Rows are points. Examples show where two turns around zero, p and q, send a point. Write where each new point lands after one turn and then the other. Backwards means that the second turn is done in reverse. Each puzzle has new turns, and all numbers are rounded.
In the rows, zero is written as 128.

Turn p:
[132 145 121] => [129 146 122]
[164 141 151] => [168 143 142]
[129 114  91] => [120 118  91]
[ 87 112 150] => [ 96 106 158]
Turn q:
[113 138 129] => [116 141 129]
[137 170 109] => [152 169 128]
[130  86 173] => [106  77 154]
[129 137 137] => [128 133 140]
[115 124  81] => [131 142  81]
[145 113 139] => [137 106 137]
Where do these land?
p, then q: [132 140 114] => [134 144 121]
p, then q: [154 122 131] => [153 118 129]
p, then q: [153 136 145] => [152 124 147]
q, then p: [ 55 130 123] => [ 58 149 129]
q, then p: [147 113 127] => [143 111 120]

Turn p:
[143  73 123 110 107 130] => [110  86 139  96 102 118]
[ 92 160 140 125 123 117] => [115 171 144 142 142 132]
[145 135 133 111 115 131] => [142 134 133 120 106 126]
[120 156 152 127 158 144] => [146 146 131 145 141 166]
[148 129  66 142 153 138] => [139 117  64 110 147 115]
[130 146 133 156 126 140] => [132 133 114 161 126 130]
[ 90 144 119 151 129 136] => [ 99 149 114 151 147 133]
[157  81 158 103 113  88] => [141  88 184 101 114 104]
Turn q:
[132 127 129 136  96 144] => [132 128 142 139  97 136]
[144 147 148 162  94 128] => [135 148 161 164 108 117]
[134 149 130 122 123 160] => [122 140 151 120 121 156]
[146  98  89 106 140 135] => [146 118  84 118 127 158]
[113 105  81 139 175 118] => [102 113  69 136 157 139]
[132 154 131 137 106 109] => [128 158 137 136 115 107]
[165 157 141 127  99 121] => [157 168 152 136 114 125]
[110 107 159 128 162 131] => [123  91 140 122 163 119]
[ 77 110 145  96 157 105] => [108  92 117  84 152  93]
Where do these land?
p, then q backwards: [ 98 136 116 128 141 104] => [125 154 135 129 159 116]
p, then q: [120 140 116 108 162 164] => [116 136 125 111 122 179]
p, then q backwards: [ 92 119 155 130 126 132] => [119 150 134 151 136 159]
p, then q backwards: [153 167 132 120 142 134] => [173 126 120 117 117 118]
p, then q: [152  84 138 186 108 118] => [139  81 100 172 122  91]
p, then q: [138  90 143 144  72  87] => [146 101 133 137 120  53]
p, then q: [134 161  93 139 121 146] => [112 166  99 135 114 136]
q, then p: [136 137 125  90 154 132] => [147 138 120  96 126 155]
q, then p backwards: [128 118 135 108 127 135] => [141 117 128 113 137 127]

Turn p:
[ 97 155 148 132 142 140  92 145 102] => [118 154 137 119 168 105 105 156 108]
[107  95 109 126 114 127 162 120 147] => [ 97  98 120 149 105 143 145 128 145]
[115 146 113 127 136  98 172 144 157] => [135 126 125 151 123 121 162 146 178]
[171 113 109 104 136 154 124 115 153] => [147 124 110  99  99 172 117 116 134]
[139 157 142 147 122 142 113 127  85] => [134 169 133 128 144 111 123 114  92]
[161 110 112 100  86 135 128 131 120] => [140 117 125 114  78 138 142 127  95]
[124 154 157 153  99 165 105 104 109] => [105 172 150 127 122 111  93 105 100]
[112 139 182 134 145 136 125 143 109] => [118 146 172 120 170 124 127 133 120]
[137  95 110 146 155  98 146 132 144] => [146  89 113 152 143 145 141 115 151]
[106 111  99 109 163  93 164 106 138] => [112  93  92 124 143 128 165 124 172]
[133 154 132 144 114 161  73 166 111] => [149 164 136 133 134 123  83 160  83]
[134 109 123 114 126  88 131 103 160] => [136  85 123 117 110 115 132 111 160]
Turn q:
[109 135 163 131 124 151 136 112 142] => [125 162 151 143 123 141 147 113 125]
[111 106 136 150 117 134 118 147 153] => [109 131 144 133 115 146 141 161 139]
[156 115 125 118 156 122 103  63 119] => [117  91 127 134 155 142 122  65 145]
[130 104 136 115 109 169 124 147 116] => [149 142 117 110  98 159 141 133 145]
[129  97 108 108 150  71 156 108 131] => [126  91 116 116 190 108 154 132 120]
[ 84 133 128 155 104 153 130 126 123] => [ 98 157 121 134  99 146 142 136 102]
[170 107 126 140 136 111 151 140 107] => [164 100 104 149 148 134 122 144 132]
[131 194 126 118  87 119 107 168 130] => [134 148 134 126  73  65 102 141 129]
[132 108 127 120 180 100 127 118 109] => [141  88 141 115 168 140 121 117 107]
[128 181 105 125 117 150 126 152 150] => [118 170 126 118 109  99  88 139 137]
Where do these land?
p, then q: [100 113  97 126 161 134 129 123  99] => [112 128 111  93 151 147 106 142 102]
p, then q backwards: [148 146 146 128 118 171 124 145 120] => [100 144 146 134 145 163 138 145 129]
q, then p backwards: [161 134  97 120 142 153 153  88 124] => [136 135 107 160 175 135 118  93 125]
p, then q: [132 155 153 100 150  79 136 127 105] => [162 123 139 125 186  99 136 128 130]
q, then p: [119 105 115 118 130 135  95  84 155] => [ 74 115 130 115 126 135 117 131 164]
p, then q: [148 115 113 134 144 111 114 135 147] => [128 112 118 130 134 144 117 130 163]
q, then p: [134 114 134 158 128  95 161 147 135] => [153 126 131 166 160 147 140 138 120]
q, then p backwards: [ 99 114 137 146 109 152 116 132  94] => [151 108 106 111 100 157 145 132 121]
p, then q backwards: [117 174 122 154 105 146  77 135 122] => [131 195 112 142 133 135 151 157 132]
p, then q: [108 105 162 122 124 146 164 131 196] => [112 173 175 138 107 156 166 146 157]
p, then q backwards: [142 134 132 101  97  86 139 161 111] => [113 120 164 108 103  90 134 158 113]

Turn p:
[178 127 103  76 110 167 120 123 150 156  71] => [139 118 145 174 103 135 156 162  86 176  74]
[ 90 141 122 125 128 142 124 151 150 104 133] => [122 170 120 104 139 143 135 147 138 116 120]
[146 135 128  92 116  87  92  97 112  98 139] => [156 116 148 138 157  83  83 144 122 116 113]
[123  99  98 114 110 103 118 120 138 145 147] => [122 119 110 129  97  94 108 156 137 126 126]
[161 180 153  99 129 120  92 136 104 101 138] => [167 151 178 136 175 104 116 123 113 142 135]
[143  91 135 178 135 106 132 128 135  89 127] => [115 106 135 146 130 159  98 119 178 101 139]
[121 110 115 139 155 193 116 156 128 119 123] => [139 141 110 112 131 181 145 140 151 173 125]
[119 124 147 122 182 120 112 132 132 126 133] => [114 122 124 114 168 115 139 116 159 147 122]
[ 92 122 115 167 111 135 168 139 107 134 124] => [105 128 103 106 104 165 125 120 110 105 161]
[ 94 131 129 156 164  98 172 158 120 158 147] => [ 69 134 100 110 132 119 146 102 136 121 178]
[127 151 118 161 129 127 134  99 127 127 122] => [124 134 123 129 119 139 106  88 117 119 117]
[114 116 174  74 102 137 149 113 112 131 132] => [164  99 122 119 145 109 171 152  99  97 130]
[159 149 123 148 105 126 146 108 135 128 148] => [147 141 129 161 105 123 116  99 121 112 136]
[124 118 133 140 117 133 117 130 141 175 108] => [112 113 142 113  88 125 149 122 125 141 116]
Turn q:
[103  86  99 117 119 174 128 133 127 164 120] => [157 118 117 109 115 152 137 125 155 191 130]
[144 133 173 155 107 130 127 106 145 135  95] => [143 120 121 172 105 137 152 155 124  99 110]
[175 152 143 138 113 109  96 126 155 140 161] => [125 119 112 133 100 105 111 120 154  67 144]
[142 105 143 140 169 114 111 139 153 123 148] => [126 103  99 119 158 143 119 132 128  98 156]
[131 124 149  91 146 111 153 115 145 143 135] => [140 138 140 138 151 121 160 117 133 118 166]
[154 141 123 148 104 140 178 171 104  98 122] => [ 96 136 110 109 106  81 146 154  85 145 111]
[135 159 148 119 166 124 137  91 144 119 169] => [138 149 145 142 135 130 106 122 106  92 183]
[122 147 107 110 162 125  93 117 116 138 124] => [147 136 144 129 159 126  86 121 149 129 126]
[109 155 107 146  95 157 118 135 161 115  98] => [116 134 152 117  91 146 121 177 148 134 103]
[ 91 146 103 133 120 108 170 135  88 133 127] => [ 87 143 152 145 132 111 127 110 110 178 121]
[111  90  97 117 117 111 120  93 111 135 104] => [133 155 119 137 143 163 138  96 149 153  98]
[118  98 146 122 118 134 104 176  88  94 132] => [129  83 125  85 140 121 132 108  95 133  88]
Where do these land?
q, then p: [116 134 139 164 115 119 134 165 137 129 111] => [ 98 115 123 102 116 148 136 157 136 117 141]
p, then q backwards: [136 125 150 121 114 135 134 150 156 142 107] => [112 134 147 120  98 121 146 126 147 123 107]
p, then q backwards: [154 149 120 161 113 106 133 140 138 143 149] => [127 161 121 125 111 118 140 100 127 148 161]
q, then p: [124  84 108  53 149 114 142 106 130 141 131] => [138 141  88 173 149  94 159  78 121 140 108]
p, then q: [124 145 138 125 153 150 103 113 150  74 126] => [157 143 128 137 155 123 112 185 137 111 132]
q, then p backwards: [119 148 129 123 124 110 208 152 132 139 121] => [142 144 128  92 145 105 145 183 135 174 125]
q, then p: [139 148 138  74 135 111 115 126  71 130 112] => [107  90 156 154 165 105 116  86 125 123 108]
q, then p: [138 140  38 111 110 117 122 125  83 136 151] => [117 145 148 101 116  64 119 108  94 130  62]
p, then q backwards: [131  79 139 136 119 128 110 102 130  99 122] => [126 126 140 139 129 138  71 141 146 142 113]
p, then q: [119 109 133 146 110 133 129 145 128 131 167] => [115 137 130  98 101 121 135 121 138 106 147]
p, then q: [126 140 147 155 121 176 116  99 120 119 123] => [180 164 113 129 113 121 136 139 126 122 121]
p, then q: [136 141 156 161 188 166 108 120 142 138 112] => [173 159 132 170 127 153 148 152 146 143 163]
q, then p: [104 122 128 134 113  98 109 122 148 142 132] => [136 130 112 117 119 150 143 124 148 107 102]
